Rows are points. The points of each table are mixes of a few directions, plus a little noise. Count the directions of each table, and those that both share. Where both have some left over, give the other angles between the two spaces (their principal angles), to ten degrees, smallest first.
(in the rows, 128 means zero)

First (6 x 2):
[[198 141]
 [190 140]
 [ 91 121]
 [ 71 118]
 [137 130]
 [ 81 119]]
Second (6 x 2):
[[123 127]
 [157 134]
 [205 143]
 [ 57 115]
 [154 133]
 [ 72 117]]
Directions: first 1, second 1, shared 1

First (8 x 4):
[[160 108  71 119]
 [ 73 164 225 142]
 [189  88  18 112]
 [108 142 166 134]
 [104 143 172 135]
 [113 137 153 132]
 [139 121 107 125]
 [138 122 111 125]]
Second (6 x 4):
[[ 97 192  42  88]
 [152 107 103 128]
 [174  82  97 134]
 [112 126 199 147]
 [ 93 160 165 128]
 [141 102 162 144]]
Directions: first 1, second 2, shared 1

First (7 x 9):
[[ 79  77 183 153 159  86 125 171 130]
 [135  92 142 110 170 130 178 141 130]
 [126 164 109  99 112 146  93 140 103]
 [175 179  76 116  90 136 126  96 127]
 [139 160 104 122 103 183 107  87 131]
 [ 89  49 192 171 173  95 162 145 154]
 [153 175  91 124  89 119 105 116 121]]
Second (7 x 9):
[[ 89  83 103   7 174 181 179  88  85]
 [121 113 122 102 140 125 147 120 119]
 [145 154 140 184 105 119  96 145 147]
 [141 154 139 176 106 130  95 142 144]
 [145 147 138 180 108 106 107 145 146]
 [148 113 132 165 123  39 156 147 144]
 [108 130 121  83 138 196 118 108 110]]
Directions: first 4, second 2, shared 1; angles 40

First (11 x 12):
[[218 192 199 129 156  64 193  32 159 159  96  57]
 [ 94 149 110 130 156  83 145 118 121 120 114 109]
 [ 94  81  97 126  98 186  83 187 114 115 153 178]
 [183  96 157 125  84 197 103 141 140 141 149 156]
 [205 150 182 127 124 123 154  79 151 151 119 100]
 [141  82 126 126  85 202  87 170 127 128 155 173]
 [ 38 134  71 130 159  86 126 153 104 103 120 129]
 [ 91 127 104 129 138 116 124 142 118 117 127 132]
 [123 102 119 127 108 165 104 156 124 124 143 155]
 [200 128 174 127 107 155 134 103 147 148 132 123]
 [ 23 167  68 132 192  31 154 126 103 101 100  98]]
Second (9 x 12):
[[144 132 128 108 179 130 150 125 152 138 152 152]
 [137 131 105 143  39  92  57 157 127 114  57  81]
 [ 96 113 166 149 112 141 173 114  81 111 154 136]
 [124 140 125 116 193 166 151 116 134 144 159 148]
 [123 115 144 136 102 111 139 127 117 116 129 128]
 [101 142 203 162  11 114 155 201  21  59  78  98]
 [146 109 150 119 119  83 155 132 143 116 139 147]
 [126 111  68 120 199 158 100  54 190 182 166 140]
 [155 159  63  99 198 158  72 127 188 170 115 122]]
Directions: first 2, second 4, shared 0; angles 70, 90

First (11 x 18):
[[130 127 128 126 127 127 129 130 127 124 130 128 130 129 127 131 128 128]
 [102 140 130 147 144 138 119 100 142 177 103 123 111 114 132  96 125 131]
 [141 122 127 118 120 123 133 142 121 103 140 130 136 135 126 144 129 127]
 [164 111 125 101 106 114 141 168 110  59 162 135 151 148 122 172 132 124]
 [140 122 127 120 121 124 132 140 122 106 139 130 135 134 126 142 129 127]
 [102 140 130 147 144 138 119 100 141 176 104 123 112 114 132  97 125 130]
 [ 73 154 132 169 162 149 109  69 156 232  76 117  93  97 137  62 123 134]
 [ 83 149 131 161 156 145 112  79 151 214  85 120  99 103 136  73 124 133]
 [186 101 123  85  92 106 148 191  98  17 183 139 165 160 118 199 134 122]
 [137 124 127 122 123 125 131 138 123 111 136 129 134 133 127 139 129 127]
 [149 118 127 112 115 119 135 151 117  87 148 132 142 140 124 154 130 126]]
Second (9 x 18):
[[113 137 123 141 127 124 168 167  88  94 161 100  96 144 125 130 112 121]
 [124 125 135 127 145 144  99  76 183 216  73 159 138 113 136  97 141 136]
 [107 133 128 142 143 139 167 142 126 167 123 123  91 145 131 103 119 125]
 [133 141 122 132 100  99  79 129  76   7 177  87 159  93 118 171 123 127]
 [130 128 126 128 123 123 137 144 112 102 144 120 125 133 126 137 124 126]
 [117 133 127 137 132 130 145 139 117 129 134 118 111 134 128 121 121 126]
 [107 148 125 149 124 118  92 108 102  90 142  94 130  94 125 128 121 129]
 [162 103 135  97 130 138 111 103 187 184  86 183 163 136 133 130 150 134]
 [160 103 132  99 128 136 154 144 160 161 112 170 139 160 131 135 140 128]]
Directions: first 1, second 3, shared 1

First (9 x 24):
[[170  76 147  61  89 186  87 121 122  78 123  84 111 155 192 127  88  77
  139 103 105 194 132 140]
 [114 144 122 150 141 109 141 130 130 144 130 142 133 119 108 128 141 144
  124 136 135 107 126 124]
 [ 79 190 105 208 175  59 176 136 135 187 134 180 148  96  52 129 176 189
  115 157 155  50 123 114]
 [170  75 147  60  88 187  87 121 122  78 123  83 111 155 193 127  88  77
  139 103 105 195 132 140]
 [152  98 139  90 106 161 105 124 125 100 125 103 118 143 165 128 105  99
  134 114 115 166 130 135]
 [ 94 170 112 183 160  80 161 134 133 168 133 164 142 106  76 128 161 169
  119 148 147  74 125 119]
 [129 126 129 126 127 130 126 128 128 126 128 126 128 129 130 128 127 126
  128 127 127 130 128 128]
 [ 66 206  99 229 187  41 189 138 137 202 136 194 153  88  32 129 188 204
  111 165 162  29 122 111]
 [178  65 151  47  81 198  79 120 121  68 122  75 108 160 205 127  80  67
  141  98 101 207 133 142]]
Second (10 x 24):
[[ 75 107 185  98  97  99 115 175 145 152 122 143 161 119 129 104 126  64
  133 104 154 109  91 129]
 [ 96  96 157  81  89 138 190 133 193 140 121  90 173 186  95 115 108 108
  161 127 103  91 119 182]
 [189 170  80 167 172 106  78  79 102  79 171 157  81  71 160 179 168 201
   82 139 122 178 157  38]
 [197  94  86 102 149 126 191  70 181  87 203 149 129 136 115 159  54 184
  159 142 118  76 147 116]
 [ 85 198 134 179 130 128  48 149  63 133  64 103 100 103 153 133 241 128
   70 133 121 225 134  92]
 [204 154  69 184 176 151  96  94  71 120 137 144  72 102 146 143 127 180
  108 136 122 147 161 118]
 [ 70 164 113 156 148 129 108 155  53 112  82 140 110  98 147 128 145 114
  121 161 179 188 121  78]
 [157 112 161 117 102 123 108 127 172 161 143 113 141 145 120 117 150 118
  115  87  86  98 126 173]
 [119  71 168  87 102 125 161 159 165 166 141 142 164 150 110  90  61  70
  168 101 144  51 100 187]
 [ 87 115 128 110 114 154 186 139 135 131  95  99 149 171 105 113 100 113
  164 151 132 118 124 166]]
Directions: first 1, second 5, shared 0; angles 80

First (10 x 32):
[[131 123 117 146 132 156 131  98 119 134 126 148 123 132 133 102 120 102
  138 153 114 137 123 137 116 104 122 116 128 116 142 131]
 [156 149 167 146 123 119 136 167 147 115 161 144 154 148 127 175 152 152
  107  86 146 142 120 149 132 171 115 148 118 143 120 117]
 [165 157 183 141 130 111 142 187 151 114 168 144 157 152 125 193 157 159
   90  64 159 148 126 157 144 191 114 138 121 152 110 103]
 [154 128 113 205 122 222 145  45 104 135 144 211 134 159 140  71 125  62
  169 192  90 163  95 166  74  73  93 116 114  96 176 147]
 [120 104  81 137  64 154 131 101 116 120  94 116 138 128 141 114 163 130
  192 202  93 101  90  95  82 119 114 164 107 132 157 182]
 [108 128 139  85 179  91 126 146 127 143 119 104  98 108 120 125  96 125
   80  88 157 127 170 128 179 128 156  72 155 129  96  81]
 [159 130 126 173  80 170 149 120 127 114 135 158 157 157 141 142 176 125
  161 163 111 133  87 137  87 148  95 155 102 138 152 157]
 [ 60 114  95  57 116  43  50 144 147 119 111  35 118  65  99 116  71 193
  156 119 114  71 144  55 131  88 178 236 134 113 124 182]
 [153 133 148 144 182 166 173 112 108 150 131 177 103 150 140 113 128  69
   80 117 152 168 151 177 161 133 118  11 148 128 113  59]
 [ 74 113 111  45 152  49  96 162 134 136  94  45  96  78 113 129  92 164
  105  99 145  88 172  81 176 125 176 126 154 133  93 116]]
Second (10 x 32):
[[128 127 128 129 127 128 128 128 128 128 129 128 129 127 128 128 129 127
  128 127 128 127 128 128 127 128 128 128 128 128 128 128]
 [102  95 123 165  79 113 123 131 132 108 141 126 131  87 163  89 172  71
   83 124 112 142 141 164  96 147 149 131 164 137 125 138]
 [138 141 129 114 148 134 129 126 126 136 123 128 127 144 114 143 111 150
  145 130 134 123 123 114 140 121 120 128 114 124 129 124]
 [ 92  82 122 178  60 107 121 133 134 100 146 125 132  72 176  74 190  50
   65 122 106 147 146 177  85 154 157 133 177 140 124 143]
 [ 96  86 122 174  67 109 122 132 132 103 144 126 132  77 171  79 184  58
   71 123 108 145 144 172  89 151 154 132 173 139 124 141]
 [ 89  79 121 182  55 105 120 134 133  97 147 126 133  68 179  70 194  45
   60 122 104 148 148 181  81 156 159 133 181 141 123 144]
 [182 198 138  52 231 160 138 120 120 172 101 132 122 213  55 209  34 246
  223 137 161  99 101  53 194  89  85 121  53 109 134 106]
 [183 199 138  51 233 161 139 120 121 171 100 132 121 216  54 211  33 249
  224 137 163  99 100  53 195  87  84 121  51 108 135 105]
 [133 134 129 121 137 131 129 127 128 132 125 128 127 136 121 136 119 138
  137 129 131 126 126 121 133 124 124 127 121 126 129 127]
 [136 139 130 116 143 133 130 127 127 135 124 129 127 141 117 140 114 146
  142 129 133 123 124 117 138 122 121 127 117 125 130 124]]
Directions: first 4, second 1, shared 0; angles 80

First (10 x 32):
[[115  83 143  77 153 171 110 192 134  93 188 178 136 158 169 192 159 149
   37 120 135 249 126 179 130 142 184  72 111 110 207 130]
 [163 166 137 129 113  58 161 101 126 135 112  95 151 102  84 127 134 102
  152 138 109  60 138 116 129 108 127 158 107 137  97 137]
 [ 43  65 131 150 145 226  48 134 132 127 184 158 129 196 203 120 117 165
   74 112 168 231 115 133 136 188 124 116 151 105 138 109]
 [193 164 132 148 108  25 186 105 138 103 114  67 156  88  46 145 166  87
  129 181 103  48 143 151 141  67 136 179  68 110 104 139]
 [ 91 142 107 183  85 149 104  83 112 155 100 106 100 139 131  48 101 112
  196 150 133  89 135 100 131 141  63 173 157 119  67 106]
 [152 146 128 123 132 103 150 123 129 135 104 119 127 107 109 130 123 123
  148 121 120  89 127 116 124 114 127 128 129 143 120 135]
 [117  95  99 117 140 206 119 179 127 111 116 171  68 132 160 125 125 152
  125 130 138 192 120 157 118 116 125  83 156 119 182 121]
 [150 162 134 110 110  90 152 118 118 143 110 123 132 109 108 119 123 109
  163 126 108  88 137 113 122 124 126 133 129 145 114 131]
 [139  90 133 127 203 144 124 143 158 119 126 132 144 120 138 179 120 173
   81  82 152 130  98 120 126 123 160  98 128 147 152 149]
 [116 165 140 115  90 108 125 102 106 160 123 131 135 133 131  93 112 105
  175 122 112 102 142  97 122 155 109 141 144 144  94 121]]
Second (11 x 32):
[[159 115 107 164 114 159 154 138 166 122  85 145  99  96 132 125 142 137
  126 172 161 122 147 163 102 112 122 156 105 122 156  91]
 [116 147 115 114 149 145 150 144  93 143 130 133 107  91 111 117 130  86
  165 109 117 147 110 151 110  89  93  97 151 157 166 165]
 [174 120  92 158 134 167 185 160 157 117  74 148  78  59 111 133 153 116
  138 173 157 131 137 194  87  68 111 136 105 135 197 113]
 [ 95 135 164  83 138  73  81 109  95 125 188 101 180 191 129 142 109 139
  107  76  87 125 110  68 177 168 157 103 148 119  69 162]
 [190 106  97 168 124 156 179 156 184 102  67 145  87  76 117 146 156 144
  112 189 165 118 149 187  97  83 136 154  86 116 181  89]
 [145 116 151  98 143  68 110 130 135  93 157 102 166 171 115 173 129 163
   75 111 101 113 120  98 173 139 184 114 113 100  94 143]
 [ 85 151 123 128 124 161 123 117  89 167 136 140 114 113 137  87 115  86
  181 108 127 147 120 129 106 131  77 119 162 160 137 144]
 [133 127 131 118 135 114 128 132 127 119 135 122 135 133 121 140 130 132
  118 122 119 126 123 125 138 124 140 120 126 124 126 137]
 [ 67 161 152  66 159  97  98 119  45 153 197 107 158 153 115 118 106  83
  160  47  72 151  88  88 155 133 108  68 182 158 107 207]
 [112 120 116 195  69 195 115  95 166 164  83 160 106 126 177  70 118 138
  155 179 185 122 169 131  88 180  91 198 120 127 113  47]
 [132 110 160 115 117  73  85 107 151 102 157 105 179 199 140 157 119 182
   69 121 114 105 135  75 177 182 188 143 110  89  60 111]]
Directions: first 5, second 3, shared 1; angles 40, 60

First (8 x 32):
[[132 126 113  86  95 155 109 168 122 118 165 103 107 180 114 115 100 143
  148  68 103  82  72 140 127 155 135 156 203 134 128 116]
 [130 137 110 102 103 134 127 132 118 122 133 124 154 147 150 123 152 173
  142 101 119 120 123 127 118 138 100 131 100 140 136 104]
 [169 186 135  83 116 157 146 117  87 122 133 104 185 122 179 142 181 211
  131  92 147 168 136 114 129 111 104 155  93 161 123  99]
 [125 110 135 130 130 139 113 155 139 128 150 116  79 147  90 122  77  85
  130 114 117  98  91 141 137 140 165 144 217 117 120 147]
 [ 95 103 113 166 136  86 135  97 148 133  89 166 148 103 140 125 158 118
  123 180 128 139 177 121 114 124  95  81  28 115 143 125]
 [ 75  81 103 183 136  68 131  93 163 135  80 182 142 103 133 119 154 101
  124 198 119 128 185 123 108 131  88  62   7 105 150 129]
 [135 122 152 149 153 133 124 136 136 134 136 121  87 116  95 133  88  74
  114 143 137 130 116 134 143 120 173 139 196 116 115 158]
 [162 159 162 127 154 152 137 126 111 132 138 106 120 105 123 145 117 117
  113 127 153 160 124 124 146 106 164 157 180 135 109 145]]
Second (11 x 32):
[[140 110 173 128 141 112 113 114 121 103  84  41 151 151 131 142 140  38
  154 131 101 151 117 146 142 110 154 168  98 104 146 129]
 [119 141 107  77 102 148 109 148 129 151 132 103 128 116 135 104 146 141
  144 116  80 112 118 100 101 121 108 116 124 124 135 116]
 [129  96 148 174 133 109 151 117 132 116 130 150 157 132 118 142 129  85
  108 148 164 146 121 166 163 116 144 138 115 108 118 136]
 [142 163 131 117 162 126 102 119 115  96 105  95  71 167 137 143  90 175
  155  95 123 115 150 107 107 171 134 145 158 174 149 129]
 [131 176 117  99 143 151 121 127 126 162 124 130 100  71 138 118 137 171
  122 144 113 140 162  73  95 113 117  99 133 146 124 135]
 [124  81 134 129 103 108 113 139 125  76 124  86 144 224 122 134 111  91
  163  79 111  93  79 181 147 164 135 172 131 118 149 109]
 [118 129 100  99 102 138 116 148 129 128 144 131 117 153 130 113 122 165
  143  97 106  95 112 122 111 151 109 123 144 139 134 113]
 [143 122 163 171 165 107 137 102 123 100 106 119 126 140 124 156 112  95
  123 141 163 154 143 149 152 129 155 150 124 131 129 143]
 [122 144 119 143 131 146 163 122 140 193 152 202 149  19 126 115 163 139
   74 194 158 167 159  98 129  73 119  76 111 110  92 145]
 [136 130 161 140 147 127 140 109 129 154 105 107 157  67 129 132 161  63
  111 179 128 178 146 118 139  73 145 124  91  98 118 144]
 [103 114  57 131  79 137 142 164 139 127 202 242 109 168 117 108  97 243
  111  84 160  60 102 146 122 185  90  97 179 157 114 109]]
Directions: first 3, second 4, shared 1; angles 70, 70

First (9 x 32):
[[ 93  86  82 136 149 122 138 118 137 109 133 108 175 128 128 109 143 102
  120 100 146 141 135  88 162 117 152 168 147 194 148 164]
 [152  93 132 134 144 110 145 156 125 151 117 113 137 133 123 150 106 117
  126 121 133 113 145 133 151 115 132 143 136 124 128 137]
 [159  98 154 121 119 116 147 171 120 155 142 101 133 145 153 163  83 116
  125 116 145 112 159 160 150 122 128 125 148 139  95 159]
 [102 181 163 113  91 150 116 112 137 113 156 128  84 130 180 117 123 125
  127 138 132 151 135 134 104 135 121  85 121 134  91 139]
 [ 98 151 126 140 144 132 124 102 146 114 109 137  99 114 135 104 152 120
  125 140 118 149 123  85 125 112 133 124 109 117 146 112]
 [161  79 113 142 162 105 145 154 121 154 101 122 154 128  92 149 119 126
  128 122 125 105 132 128 153 115 130 160 134 113 151 120]
 [132 116  87 105  96 142 110 120 101 108 170 133 199 140  94 126 135 156
  135 106 139 114 103 174 114 177 125 143 153 173 124 146]
 [112 177 131 118 104 150 104  97 126 107 140 152 110 122 126 109 150 151
  133 143 117 137 103 136  92 150 118 104 114 113 125 107]
 [142 171 162 143 145 126 121 118 139 143  85 157  57 110 121 127 140 141
  133 167  97 128 117 111 103 110 112 100  90  43 143  69]]
Second (9 x 32):
[[135 130 125 119 114 134 122 129 119 126 140 132 142 132 121 132 126 139
  131 125 129 121 121 149 120 144 124 126 134 132 121 129]
 [123 127 130 133 137 125 132 127 134 129 120 126 119 125 133 126 129 122
  127 129 127 131 133 114 134 117 130 130 125 125 131 126]
 [102 118 139 159 177 111 149 124 161 135  83 116  81 113 154 114 135  89
  117 138 123 151 153  53 159  72 143 138 109 115 151 122]
 [153 137 117  98  80 144 107 132  96 120 172 139 173 143 103 142 121 167
  139 119 133 106 104 201  98 182 113 119 146 141 106 133]
 [155 138 117  94  74 147 104 133  91 120 178 141 179 144  99 143 120 172
  140 118 134 104 101 210  95 189 111 118 149 144 102 134]
 [135 131 125 120 115 133 123 129 119 126 139 131 139 132 122 132 126 138
  131 125 130 122 122 147 120 142 124 126 133 131 122 129]
 [126 127 128 131 132 127 129 128 131 129 124 127 124 127 130 127 128 125
  127 128 127 130 129 122 130 123 129 129 127 127 130 128]
 [135 131 125 120 115 132 122 129 119 126 141 131 141 132 122 132 126 139
  131 126 129 122 122 148 120 143 124 125 133 132 122 130]
 [ 86 112 146 177 208 101 164 122 182 140  54 109  53 104 170 106 141  64
  110 144 119 164 168   7 177  37 153 143  97 105 165 120]]
Directions: first 4, second 1, shared 1

First (10 x 32):
[[128 192 124 161  64 138 141 128 155 164 113 120 226 102 161 151 115 116
  122 116 131 140 208  80 112 180 185 133 160 109 108 129]
 [113 148   7 148  85 178 114  74 166 114 122 150  88 145 109 109 168 152
  167 113 196  95 120  97 175 191  92 124 200 175 113 127]
 [172  74 212 183 151  95 172  97 103 110  94 137 128  80 113 135 132 149
   79 100  71 102 124 130 150 133  52  79  97 146 128  75]
 [116 148 123 110  99 106 121 155 133 134 143 125 138 123 158  97 106 116
  124 140 115 132 138 127 118 131 162 128 109 109 138 116]
 [132 124 102 146 125 144 131 100 133 120 115 138 112 126 113 131 146 142
  133 118 145 114 121 119 149 149  97 121 151 152 123 121]
 [126 181 108 169 146 190 140  91 129 149  75 140 181 122 103 204 164 130
  142 119 156 151 151  93 114 149 143 159 184 161 125 152]
 [161  89  70 111 134  95  77 148 171 125 203 109  79 185 119  83 110 124
  129 128 148  86  82 152 156 100 118 128 139  80 100 154]
 [128 122 210 103 165  79 134 179  89 128 131 124 136 113 151 117  96 108
   97 148  63 151 112 156  93  72 156 128  54 102 165 109]
 [122  60 218 125 123 139 180  96 100 113 101 114 124  92 111 159 138 153
  136 112 132 143 166 144 128 141  74  95 113 149 101 127]
 [ 84 142 108  24 190 115  71 212 104 128 180 120  68 193 139  96 103  92
  155 188 127 169  57 183  81  32 204 183  76  92 177 172]]
Second (10 x 32):
[[131 142  87 136 127 142 110 124 118 122 150 151  88 167 128 141 136 115
  159 137  93  91  95 106  90 121 146 145 154 121 145 129]
 [ 76  58 130  68 182 133 106 138 158 112  59 167 160  13 180  95 218 120
  114 143 136 135 148 112  88 187 141 168 151 204 178 146]
 [111 181  77 148 120 139 111 135 162 152 110 129 171 126 142 129 134 128
  113 120 153 140 147 108 117 149 175 146 163 120 133 141]
 [148 201  93 124  80 147 142 107 114 131 142 141 114 171 108 146  98 106
  171 149 148 141 102 115 164 112 136 133 117 130 143  88]
 [176 123 150 168 100 112 138 115 113 131 170 100 111 168  95 165  71 131
  134 115 107 132 123 147 130  96 128 100 114  68  75 112]
 [ 69  33 132  75 207 134  93 149 147 105  70 168 139  21 184  87 232 128
  109 137 103 106 142 111  63 187 131 168 159 203 175 169]
 [186 160 160 146  75 126 162 102  85 121 164  98 121 156  81 156  52 123
  152 135 134 170 127 157 200 102  98  93  71 108  71  81]
 [182 135 149 178  82 100 144 111 137 147 170  94 124 181  93 180  56 131
  128 107 129 139 126 146 127  83 149  96 125  37  76 105]
 [137 162 135 172 134 138 129 146  81 127 162  87 125 171 104 108  91 155
  105 111 100 124 146 150 169 122  86  97 101 122  66 157]
 [ 65  85 167  65 174 110 146 153 164 134  82 147 127 106 163  71 191 143
   94 124 176 103 125 128 133 121  88 133 127 167 217 151]]
Directions: first 6, second 6, shared 1; angles 30, 50, 80, 80, 90
